Rows are points. Each copy is the shape, with its points in the same order, stretched, turned, moved and blurred by noise. Is it also mirrored, or only turned?

Shape:
[[ 10 -75]
 [  6  32]
 [ 34 -24]
 [ 19 -32]
 [ 33  -9]
 [-67  -1]]
Copy 1:
[[ 82  15]
 [-15 -13]
 [ 41 -15]
 [ 47  -2]
 [ 27 -24]
 [ -7  54]]
Copy 1 is: mirrored
Copy 2 (6 x 2):
[[-57 -11]
 [ 23 -13]
 [-25 -28]
 [-31 -17]
 [ -9 -30]
 [  1  38]]
Copy 2 is: only turned
Copy 3 (6 x 2):
[[ 37 -86]
 [ -4  47]
 [ 51 -10]
 [ 30 -29]
 [ 46   3]
 [-84 -19]]
Copy 3 is: only turned
Copy 4:
[[-10 -86]
 [ 15  46]
 [ 22 -20]
 [  8 -31]
 [ 25  -1]
 [-52  -5]]
Copy 4 is: only turned

Shape (6 x 3):
[[-45 -43 -13]
 [ 34  14  13]
 [-21  18  56]
 [  5   4  42]
 [ 23  33  24]
 [-41 -15 -23]]
Copy 1 (6 x 3):
[[-70  25 -45]
 [ 32 -10  34]
 [-19  36  57]
 [ -7  17  53]
 [ 43  11  41]
 [-34  25 -44]]
Copy 1 is: only turned
Copy 2:
[[-29 -50 -41]
 [ 40  30  30]
 [ 95 -15  -9]
 [ 65  -7  16]
 [ 75  22  13]
 [ -5 -26 -49]]
Copy 2 is: mirrored
Copy 3 (6 x 3):
[[  0  63   9]
 [-12 -32   0]
 [-67  -9 -38]
 [-46  -9  -8]
 [-27 -32 -31]
 [ 16  34 -11]]
Copy 3 is: mirrored
Copy 4, 6 rows:
[[ 11 -60  46]
 [-13  28 -29]
 [ 33  60  27]
 [ 22  40  -3]
 [ -9  53 -14]
 [-12 -41  49]]
Copy 4 is: only turned

Shape (9 x 6):
[[-16 -16  12 -48  40 -20]
 [-11   4 -13 -35  -8 -21]
 [-16   4   7  36 -38  30]
 [-13  30   6  20  18   9]
 [ 21  12  30  11  19  27]
 [-13 -39  28  23  24   0]
 [  2  -3  40 -19 -33  12]
 [ 40 -16 -15   8  32 -55]
 [ 45  33  69 -22  36 -56]]
Copy 1, 9 rows:
[[ -7  17 -29 -53 -20 -13]
 [-19  -7   0   3 -21  23]
 [ 10 -48  45  16  26 -28]
 [ -3  18  25 -15  29 -18]
 [ 52   6  48 -37   6 -12]
 [ 30 -23  10 -20  13 -65]
 [  9 -47  56 -28 -39  -9]
 [ 57  52   4  34 -18   0]
 [ 23  80  73 -44 -64  13]]
Copy 1 is: only turned
Copy 2, 9 rows:
[[-18  80   2  -4   5  39]
 [  5  43  16   5 -31  15]
 [ 15 -57 -12   9 -18  -6]
 [ 25   4 -21   2  26 -12]
 [ -5  -1  10 -29  44   5]
 [-38   6 -16  33  26  20]
 [-22  -1  -2 -33 -30  23]
 [-37  51  48  48  19 -31]
 [-41  95  -4 -30  36 -28]]
Copy 2 is: mirrored

Shape, 14 rows:
[[-58 -25  17 -17  -7 -46  23  -2]
 [-21  14 -50 -16  -5  17 -49 -52]
 [-40 -30   6   5 -51 -19  39  -5]
 [-28  11 -54  37  34 -12   2  23]
 [-11  -1  14 -11 -31 -56  23   5]
 [-23   8   4  -9 -39 -33  34   6]
 [-22 -17  19   1 -23 -45   4  11]
 [-27 -21  -1 -13 -24 -66  53  16]
 [-10  24  -3   7  17  22  -9 -66]
 [  5  -9 -34 -18  18  14 -14 -57]
 [  0 -14 -36  19  20   6 -11   1]
 [ -1 -30 -49  38  15 -27  -6  12]
 [-32 -24  19  14 -46 -62  10 -17]
 [ -4  -9 -25   9  24  17 -19  25]]
Copy 1 (14 x 8):
[[  0  18  50 -42 -16  46  -6 -45]
 [ -3 -66   0 -22  15 -65 -73 -18]
 [ 26  -1  17  -7 -14  72 -15 -26]
 [-48 -51 -10 -67 -26 -20   4  -5]
 [-21  32  28  21 -21  33  -3 -40]
 [ -7  18   9   4 -29  38 -19 -26]
 [-20  19  15   3   3  37   4 -34]
 [-11  24  43   0 -53  61  13 -61]
 [ 10 -19  39 -31  11 -55 -46  50]
 [ 25 -44  37 -15   1 -55 -31  -5]
 [ -9 -46  -6 -31   3 -24   5  -5]
 [-33 -55   5 -21  -6  -1  27 -32]
 [-23  12  43  20   3  52  -8 -40]
 [ -6 -32 -32 -44  11 -21   6  -1]]
Copy 1 is: mirrored
Copy 2:
[[-26  61 -20 -40 -22  -1  28 -46]
 [-49 -32 -31  -6  69  33  67 -10]
 [-14  18 -46 -14 -35   8  -9 -12]
 [-18  52  23  26   2  61  53 -11]
 [  0  14   0 -29 -25  11 -21 -54]
 [  4  12 -22 -27 -17  26 -30 -28]
 [-19  24   7 -30 -36   3   3 -36]
 [ -4  54 -12  -6 -35   9 -23 -60]
 [ 24 -22 -40 -23  42  12  69  -3]
 [ -6 -16 -29  16  59 -11  62 -18]
 [-16  18  13  27  13  14  48  -1]
 [-29  36  26  51 -19  22  50 -30]
 [-24  12 -18 -25 -54   6  16 -61]
 [-18  27  31   7  16  16  30  20]]
Copy 2 is: only turned
Copy 3 (14 x 8):
[[ 73  37 -50  -4  35 -26  58   3]
 [-84  27 -27 -54  22 -54  12  -7]
 [ 70  46 -12 -19  14  -1  50  68]
 [ 22  28  48 -19  23 -15   5 -60]
 [ 41  13  -6  24  39 -12  50  30]
 [ 48  25  -7  -1  34  11  54  38]
 [ 45   1  -5   2  25 -32  47  25]
 [ 95  32 -19  25  57   7  40  26]
 [-64  48  -2   4 -15 -27  10 -26]
 [-59  29 -26  -7  16 -29 -29 -17]
 [ -9   4  26 -17   9 -24 -18 -26]
 [ 27  11  46   1  23 -40 -17 -10]
 [ 52  37  -5  19  26 -54  65  62]
 [ -9 -25  17 -37   7 -14  -9 -38]]
Copy 3 is: mirrored
Copy 4, 14 rows:
[[-39 -38  -7   6  35 -16 -50  27]
 [-36  12  35 -40  -9  44  28  52]
 [-41 -37 -55  14  14   0 -27  16]
 [-41  15  27  -3 -48   6 -44 -25]
 [-24 -16 -25   7   9 -44 -16  38]
 [-21   2 -29  18   4 -22 -17  19]
 [-27 -39 -12   3  10 -34 -34  43]
 [-41  -8 -38   8  22 -47 -48  23]
 [-39  -7  36 -20  -2  20  56  -2]
 [-21   1  29 -65   3  26  29  22]
 [-17 -14  27 -36 -26  15 -20  -9]
 [-35 -18   6 -45 -44  -7 -43   4]
 [-55 -65 -22  -1  17 -30 -24  67]
 [  8   3  33 -12 -26  22 -22 -20]]
Copy 4 is: only turned

Shape, 15 rows:
[[-32   7  11 -14 -55 -48 -42  13  40  32   5]
 [-37 -19  16 -20 -55 -31 -20  15 -46 -23  -2]
 [-55 -14  61  -3  12 -19 -11 -10 -35 -32  18]
 [-49  40 -31  -9  21  13 -36  11 -23  21  17]
 [-40  25   1  26  -4  46  42  30   3   7 -35]
 [ 26  41 -35  33 -54  32  46   9  39 -42 -12]
 [-24 -28 -38  50   9   6  41  14  44 -15 -37]
 [ 38  37  -1  11  -8  35 -47 -35 -19 -24 -16]
 [-41  25  11 -25 -13 -49  15   6   3  22  -3]
 [ 14 -31  -1  18  22  45 -22 -35 -26   1  19]
 [  3   4   9  31 -57  14 -15 -35 -34 -45  53]
 [-41  -9 -15   7 -48 -18  40   2  46  38 -23]
 [ 15 -33  20 -51  21 -29 -33  28 -39  -4  42]
 [ 31  52  -5  25  15 -30 -32  23 -33  49  16]
 [ -4   8  47   1  27  39 -45  35  -2 -16  -3]]
Copy 1 (15 x 11):
[[  2  77  13  27  25  23 -31   9 -24  -8   2]
 [ -1  51   2 -11  -9  20 -14 -14  20 -33  47]
 [-26  44 -22  -4 -41  13 -48  15  63 -30  12]
 [ 10  46 -29 -49 -37 -20 -25  21 -35  -1 -31]
 [-25  -7 -13 -21  39 -31  24  18   5   3 -45]
 [ -5 -16 -33 -24  82  17  52   9  11  86 -31]
 [-12 -39 -40  31  16   9  34  38   1  30 -35]
 [ 43  34  18 -61   1  11   0  63  29  29  -3]
 [-16  70   5  13  -5  33   5 -12 -16   9 -33]
 [  6  -4  14 -29 -61 -27 -20  67  24  33  23]
 [-13  20 -17 -56   7  15 -41  33  45  35  56]
 [-38  19   5  46  30  14  35  14 -46  23  -8]
 [ 28  52   6   6 -78  -5 -40 -38  33  10  27]
 [ 34  44  44 -43 -19  29 -64 -17 -28  26 -50]
 [ 26  40   0 -15  -9 -40 -46  25  63 -14 -31]]
Copy 1 is: only turned
Copy 2, 15 rows:
[[  2 -16 -31   3 -65  -8 -50  46   5  29  40]
 [ 17 -43  13  11 -34 -63   9  14  29  24  10]
 [-25 -40  73 -26  26 -47  22  25  18  44   7]
 [-50 -33 -43  34  -1 -16 -21  25  63  44 -35]
 [-48  35 -10   9 -13 -23  19   1  29 -40 -39]
 [ 35  49 -89  47 -14  10  21 -51  27 -46   9]
 [  4  26 -21  72  10  10 -21 -14  -7 -50 -31]
 [ 58 -36 -38 -38  22  24 -11 -35  62 -17   2]
 [-20  20 -11  -2 -65 -43 -11  25  -6  55 -14]
 [  0 -73   0 -11  36  57   3 -24  18 -29 -11]
 [ 23 -44 -19  18  10  32  53 -19  64  13  42]
 [-28  35 -26  33 -90   1 -19  -2  -9 -19  -1]
 [  5 -89 -16 -19  17 -30  -4  39 -58  33 -14]
 [ 32 -28 -76 -19 -34  34  -7  78  11  58 -32]
 [ -9 -49   7 -51  67 -19 -10  39   4 -19  -1]]
Copy 2 is: mirrored
Copy 3, 15 rows:
[[  5  49 -14 -18  20 -74  47  53   2  -5 -52]
 [  3 -14  10 -18 -27 -39  30  30  17  41  21]
 [  1 -30  -3   8   1  10 -12  69  36  51  21]
 [ 44 -43 -19  12  37 -52 -22 -29  -3  45   7]
 [ 43  15 -32  63 -12 -26  -1 -10  12  13  20]
 [  0  10   8  44 -10  -9  23   1  40 -77 -12]
 [ 35  55  47  68 -11   7  19  -1   3  -3  -4]
 [-16 -24  13   1  41 -22 -50   7 -29 -38   7]
 [ 25  11 -29 -31   1 -26  15  11  35  11 -20]
 [-49 -23  22  19  28  22 -31  -6 -39  33  -7]
 [-74 -45  28   4  16 -15  -3  54  47 -11   2]
 [  5  67   4  17 -30 -44  48   1  16 -13 -47]
 [  4 -40 -16 -39  18  39   7  11 -37  43   3]
 [ 36  -5 -32 -26  95 -25  -9 -32 -20  19  18]
 [ 46 -12 -47  47  35  13 -32  52 -37  17  19]]
Copy 3 is: mirrored
